Rows are points. The points of each table are mixes of a few directions, plus a little noise. Count the directions of each table, and those that both share. Where both have some left over, give the other angles between the two spaces (their principal angles), to ten degrees, smallest first.

First (4 x 2):
[[ 36  36]
 [  9   9]
 [-44 -46]
 [  1   1]]
Second (7 x 2):
[[-29 -29]
 [  4   4]
 [ 13  13]
 [-34 -34]
 [  2   1]
 [-14 -16]
 [ 58  60]]
Directions: first 1, second 1, shared 1

First (9 x 6):
[[ 15  36 -48  24   0  31]
 [-19  68  29 -42  15 -13]
 [  4  -5 -32 -24 -49 -29]
 [ 17  -6  21  14   1  11]
 [ 43   7  12  43   2  41]
 [ -9 -17 -49  43  31  34]
 [-47 -31  20 -44   8 -47]
 [-28 -38   4 -15   7 -24]
 [ 24 -13  43  -1 -16  -5]]
Second (7 x 6):
[[ 28  17   9  10 -18  13]
 [-93 -17  -6 -17  48 -14]
 [-47  18  11   2  16  11]
 [ 40  31  15  17 -27  23]
 [ 46 -41 -24 -12 -10 -27]
 [-36 -26 -13 -14  25 -19]
 [ 62  18   8  14 -34  15]]
Directions: first 4, second 2, shared 1; angles 40

First (10 x 11):
[[-19  65  15  -8  48  -7  -5  15  38  13  61]
 [ 21  13 -12   0  27 -65  10  25   0  30 -26]
 [ 10 -30  -7   4 -21   0   2  -6 -18  -4 -30]
 [-15  42  10  -5  28   3  -4   8  26   6  44]
 [ 10 -27  -7   4 -18  -2   3  -5 -17  -4 -28]
 [ 14 -56 -11   7 -43  11   3 -15 -33 -13 -49]
 [ 31 -56 -21   8 -31 -31   9   0 -37   5 -75]
 [ 12   5  -7   0  13 -34   5  12  -1  15 -14]
 [-42  66  27 -10  32  51 -14  -5  45 -12  95]
 [-23 -22  12   2 -37  76 -10 -30  -5 -35  22]]
Second (11 x 11):
[[ 44  38   2  -1  -5   3 -39  -3 -26  -2  -8]
 [-36 -12  -4  14 -30  -7  59   0  12   4  22]
 [ -1  -2 -18  37  -1  36  57 -16   0  35  -8]
 [  2  11 -35  24  -7 -32  53  22  18  22 -42]
 [ -7 -23  12 -44  33 -39 -63  23  18 -32 -13]
 [ 25  27 -25   6  -1 -38   3  24   4   7 -43]
 [-24 -38  13  13  21  66  22 -34   1  17  27]
 [ 32  10  -5 -41  36 -62 -82  39  10 -27 -51]
 [-22 -17  10  16 -10  43  34 -26  -5  11  34]
 [-23  -1   7  -2 -29 -12  20   1   1 -11  27]
 [ 10   7  43 -22  -8  40 -63 -30 -34 -26  56]]
Directions: first 2, second 4, shared 0; angles 30, 80

First (9 x 18):
[[ -8 -40  38  -8 -13  55 -12 -76 -11  15  12  35 -38 -59  32 -22  27  19]
 [-32  -8   3  25   6 -32 -19  52   7  52  47   0 -22 -13  20   6  18  20]
 [ 29   6 -29 -18 -12 -18   1 -11 -13 -57 -45 -14  30  78 -13  21 -67  -6]
 [-11 -25  30   0  -5  38  -7 -45  -3  22  17  24 -29 -54  22 -19  32  12]
 [  4 -27  15 -12 -14  30 -10 -56 -13 -11  -7  20 -16 -10  20  -6  -9  12]
 [ 25  13 -16 -16  -3   2  12 -15  -5 -44 -38 -11  26  37 -20   6 -31 -16]
 [-11  16  -1  13  13 -15   6  40  12  23  18  -9   2 -16  -9  -2  25  -6]
 [-16  26 -13  21  17 -42   3  77  16  30  24 -20   9   5 -14   9  16  -6]
 [ 20  40 -25  -4  13 -19  24  33   9 -30 -29 -27  38  33 -39   7 -12 -29]]
Second (9 x 18):
[[  4 -34   5 -10 -22  13 -21 -48 -19 -16  -8  17 -16  21  28   6 -36  20]
 [-15  13  22  13  19  24  16  12  18  38  26   4 -12 -75  -8 -25  70 -11]
 [ -6  -3 -20   7  -6 -42 -17  36  -5   0   6  -9   5  50   7  22 -38  13]
 [-13   1 -15  15   0 -42 -14  49   1  16  20 -10  -1  30   7  18 -17  13]
 [-10 -16  -3   5  -8 -16 -17   9  -6   9  12   2  -9  17  17   9 -18  17]
 [ 16  -6 -16 -12 -12  -9  -5 -17 -12 -35 -26  -4  13  49   0  13 -47   2]
 [  0 -17   1  -5 -10   5 -11 -22 -10  -7  -2   9  -8  11  15   5 -19  12]
 [-10  36  -6  19  26 -23  18  67  22  28  19 -20  13 -20 -26  -3  40 -19]
 [ 35  24  31 -28  15  95  51 -88   9 -36 -43  10  16 -85 -40 -47  64 -47]]
Directions: first 3, second 3, shared 3

First (10 x 32):
[[-15 -12  28   7 -11   7   1 -17  28  18 -17  -4   6 -16   3 -37   4   3
   22  24   7  26 -23 -26  60   1 -53  24  27  -1 -35  -1]
 [ -4   2 -33  -6  30  41 -19  24 -35 -46 -12 -11   7  29  29  19 -39  11
    9 -33 -11   6  31  10 -40  32  22 -54 -17   0  41   5]
 [  1   8  -6  -4   2 -10  -6   6 -10  -1  -2   2   2 -10   6  -2   6  -7
    4   1   1 -12   0   2  -2   0  -3  -3  -9   5   9  -6]
 [ 22  18 -62  12   7  -3  -4 -16  -2  18  15  13  34 -23  -4  34 -13  -9
    2   0  57 -23  -7 -28 -13  -2 -19  45 -16  19 -29 -13]
 [ -3 -16   8   9  -7   0   2 -30  24   5  -1   6  -6  -9 -11 -13   9  12
   13  16  10  11 -18 -22  40  -9 -22  40  11  -3 -29   5]
 [ 14 -14  12   2   5  -7  11   3  10  -3   8  -4 -11  -1 -11  -4   5  16
    2   9  10   8   8 -21   0 -15   2  17   6 -11  -7  14]
 [ 21  28 -44  -3   2 -46 -13  -1 -18  21   9  17  21 -57   4   5  24 -27
   15  19  45 -51 -12 -24   7 -14 -31  42 -28  24  -9 -22]
 [-12   4  42  -3 -14  10  17  26   6  16  -1 -14  -3  32  -4  -2  -6  -9
  -32 -12 -34  19  10  37 -28   4  24 -50  19 -10  13   3]
 [ -3 -14  46  -7  -6  -7  15  15   6  -6   3  -9 -28  22 -12 -11  12   9
  -17   0 -34  13  12  20 -12 -12  31 -24  12 -19  18  15]
 [-22  -5  11  -7  -8  15  -6 -10  -9 -22  -3   5 -21  35  -1  10  -1   0
  -19 -24 -49   1  -1  52 -15  12  48 -38  -5  -4  29   0]]
Second (8 x 32):
[[ -3 -15 -12  -6  13   4 -13 -15 -14 -43  -1   8 -26  10   2   5   3  18
   12 -10 -18  -7   6   7   1   3  29  -1 -17  -6  24  10]
 [ -6 -12 -33  -3  10  11 -18 -32 -17 -46   2  17 -22  16  -1  23  -2  15
    6 -21 -19 -15  -1  20  -5   8  42   5 -26   0  22   4]
 [ -7 -29 -31 -11  24  11 -28 -36 -29 -85  -1  19 -48  21   3  16   5  35
   21 -24 -37 -17   9  19   0   7  60   0 -37 -10  46  17]
 [  3  -5  21  -3   4  -7   4  16   2  -1  -4  -9  -6  -6   3 -18   6   5
    8  10  -2   8   7 -12   7  -5 -11  -5   7  -7   3   6]
 [  5   4  33  -1  -3 -11  13  30  10  25  -5 -16   8 -13   2 -26   5  -5
    2  19   9  15   6 -20   8  -8 -30  -6  20  -5 -10   3]
 [  7  33  29  12 -28 -10  30  36  32  95   3 -18  55 -22  -4 -14  -7 -40
  -25  24  41  16 -12 -18  -2  -6 -65   1  40  13 -52 -20]
 [ -1  -3  -3  -1   2   1  -3  -3  -3  -8   0   2  -4   2   0   1   0   3
    2  -2  -3  -1   1   2   0   1   5   0  -3  -1   4   1]
 [  1  27  -4  12 -23   1  15   4  19  63   6  -2  42  -8  -6  12 -11 -31
  -25   4  29   2 -16   2 -10   2 -30   6  18  16 -38 -21]]
Directions: first 6, second 2, shared 2

First (9 x 32):
[[-23  -3  -4 -29  32   6 -53 -11  35  17  19 -30  30  24 -31 -34 -37  23
  -24   9 -15 -35 -17  -1 -25   0 -39  14 -22 -57  65 -25]
 [  1  11  19 -11   2  20   6  -8  47  20  19  -9  25  27 -25 -17  -2 -25
  -12  14   8 -10 -25  -7  11  19  -8 -16  12 -26   0 -25]
 [ 38  25 -38  -9 -61   0  48 -20 -24  -4 -42  42 -38   4  56  19  27   5
    2 -25 -30 -13  -2  -2  48  13  26 -11  25  30 -36  44]
 [  6  -6 -15 -10  -5  15  16 -12  16   7  -2 -15   5  -2  -3   7   5  -8
    0  -1 -14  -6  12  -4   8  -2  -2  -6   3   1  -9  -5]
 [ 30 -11  -4  12 -16  -2 -23 -11 -36  -8 -11  23 -32 -25  26  10  20   6
  -14 -32 -34   0 -20  -5   7 -14  14  21   8 -25  14  11]
 [-22  15  15   4   8 -13  13  20   6  -3   5   3  13  17  -9  -8 -12  -1
   15  23  39  10   6   8  -5  13  -1 -13  -4  28 -14   2]
 [-13  -4   6  16   4  -8  32  20 -11 -12  -2  -4   1 -13  -1  18   5 -10
   27  14  31  28  34   6  -5  -3  12 -11  -3  51 -38   6]
 [ -9   2  19   5  11  -3  -9   9   7   1  11  -1  10   6 -13  -9  -5  -5
   -1   9  17   5  -9   1  -8   4  -3  -1  -1  -6   5  -9]
 [ -8 -30   3  21  24 -15 -30  14 -40 -19   2  -9 -13 -39   0  14   0  15
    7 -10  -2  21  21   5 -31 -30   2  24 -19   4  15   0]]
Second (10 x 32):
[[ 34  39 -28 -21 -58   6  34 -26   3   9 -31  43 -22  30  43  -3  16   3
  -12 -17 -28 -29 -30  -5  52  28  14 -15  29   0 -18  32]
 [-15 -17  12   9  25  -3 -15  11  -1  -4  14 -18  10 -14 -18   1  -7  -1
    5   7  12  12  13   2 -23 -13  -6   7 -13   0   7 -14]
 [-20 -22  16  12  33  -4 -20  14  -2  -6  18 -24  13 -17 -24   2  -9  -1
    7  10  16  17  17   3 -29 -16  -8   9 -17   0  10 -18]
 [-16 -18  13  10  27  -3 -16  12  -1  -4  14 -19  10 -14 -20   1  -8  -1
    6   8  13  14  15   2 -24 -13  -6   7 -14   0   8 -15]
 [ 56  63 -45 -34 -95  10  56 -42   6  16 -51  69 -36  49  70  -5  26   4
  -21 -28 -46 -48 -49  -8  85  46  24 -25  47   0 -28  53]
 [  7   8  -6  -5 -12   1   7  -6   1   2  -7   9  -5   6   9   0   3   0
   -2  -4  -6  -6  -6  -2  11   6   3  -3   6   0  -3   7]
 [ -2  -2   2   1   3   0  -2   2  -1   0   2  -3   1  -2  -2   0  -1   0
    1   1   2   2   2   1  -3  -2  -1   1  -2   0   1  -2]
 [-19 -21  15  11  31  -4 -19  14  -2  -5  16 -23  12 -16 -23   2  -9  -2
    7   9  15  16  16   2 -28 -15  -8   8 -16   0   9 -17]
 [-11 -13   9   7  18  -2 -11   8  -1  -4  10 -13   7 -10 -14   1  -5  -1
    4   5   9  10  10   1 -17  -9  -5   5  -9   0   6 -10]
 [-16 -18  13   9  26  -3 -15  12  -2  -5  14 -19  10 -15 -19   1  -7  -1
    6   8  13  14  14   2 -24 -13  -6   7 -13   0   8 -15]]
Directions: first 5, second 1, shared 1

First (8 x 32):
[[ -7  -1  36   9  -5  34   4 -27  18   9  31  35 -63 -11  48  10  -3  21
  -10  24  -8  16  -9   2  18 -51   3 -19 -11   7 -35 -21]
 [-13  -2 -45  -8   2   1 -14  -7  25  14 -17 -77  75  14 -55  34 -30   4
   18  -4 -17 -11  10 -11 -30   3   5  29 -35 -42   3  10]
 [  0  10 -26 -15   2  -4   4  18 -15   0 -19 -46  44 -13 -25 -13   9   8
   18 -14   4  -6  -3  -4  -7  21  -6  14  -7 -24  13  10]
 [ -9   1  10  11   3   8 -11  -6  -8  -6   6   0 -12 -18   3 -15  19  15
    2   2   5  14  -7   8  16 -27  -9  -3   1  -4 -26  -8]
 [ 31  16   0 -30  -5 -10  45  38 -16  -1 -13  22   0   1  21 -11   1 -21
   -1 -10   4 -18  -2  -9  -8  68   4  -5  17  17  64  11]
 [ -7 -37  41  29  -8 -10 -43 -61   7 -34 -30  17 -49   4  48  22 -10   6
  -40   0  32  11 -11   4  22 -68  -7 -42 -12  -2 -95  -7]
 [-14   8 -45 -19  -4 -18   4  24 -16  29  25  -7  27  25 -48  -9   0   5
   25  -9  -8 -21  22 -10 -20  35  15  29  16  15  40  29]
 [ 18   5  28  22  15  -3  14  21   7 -12  16  58 -21  -1   8 -16  13 -36
  -14  10 -12  17   4  20  11  18  -6  -5  31  31  34 -26]]
Second (10 x 32):
[[ 26  -2 -49  22 -15 -12 -16 -36  27   8 -37  12 -20 -29 -18 -16 -21  51
  -27 -28  27  10 -11 -31  -5  41  22  -7  -2  31  51  13]
 [-42   0   6 -13   3   3  29  20 -41   5   4 -14   8  19  12 -19  33 -16
    0  -4 -12  -9  -3   9  -3 -21   0   3  -9 -14 -15 -24]
 [-33  10  16 -19  22   9  21  11 -28 -12  -1  -8   5  32  11   0   9 -18
    4  26 -12 -32   0  24   1   5   5  10   6 -13 -30 -11]
 [-25  -9  34 -11  -9   4  18  38 -30   9  36 -15  19   7  14  -2  39 -40
   21  -8 -23  18   9   8   1 -62 -26  -3 -13 -24 -29 -21]
 [ 14  -9 -54  25 -27 -16  -7 -27  16  18 -31   7 -19 -36 -15 -30   1  49
  -27 -50  25  27 -11 -42  -7  20  16 -11 -14  30  58   1]
 [ -1   2  37 -13  11   9   0  19  -5  -9  27  -4  15  17   9  21   1 -34
   22  26 -15  -6   9  22   5 -22 -17   4   6 -20 -35   1]
 [ 56   2  52  -5  14  14 -44   4  51 -21  40  14  14   0  -4  66 -47 -37
   37  52  -9  -1  21  27  11  -6 -29   2  26 -15 -37  38]
 [-63  13   5 -23  28   7  43  13 -56 -11 -15 -16   2  46  17 -21  23 -13
   -9  22 -12 -48 -10  27  -3  14  18  15   4 -14 -31 -27]
 [ 26  -6 -55  25 -21 -16 -13 -35  26  14 -36  12 -22 -37 -17 -23 -12  56
  -29 -43  28  22 -12 -40  -6  34  20 -10  -9  35  59   9]
 [ 42  -4   7   9  -7   0 -30  -9  38  -3  13  11  -1 -21  -9  25 -27   2
   11   5   5  17   7  -5   3   0 -11  -5   7   4   6  23]]
Directions: first 6, second 3, shared 0; angles 60, 60, 90
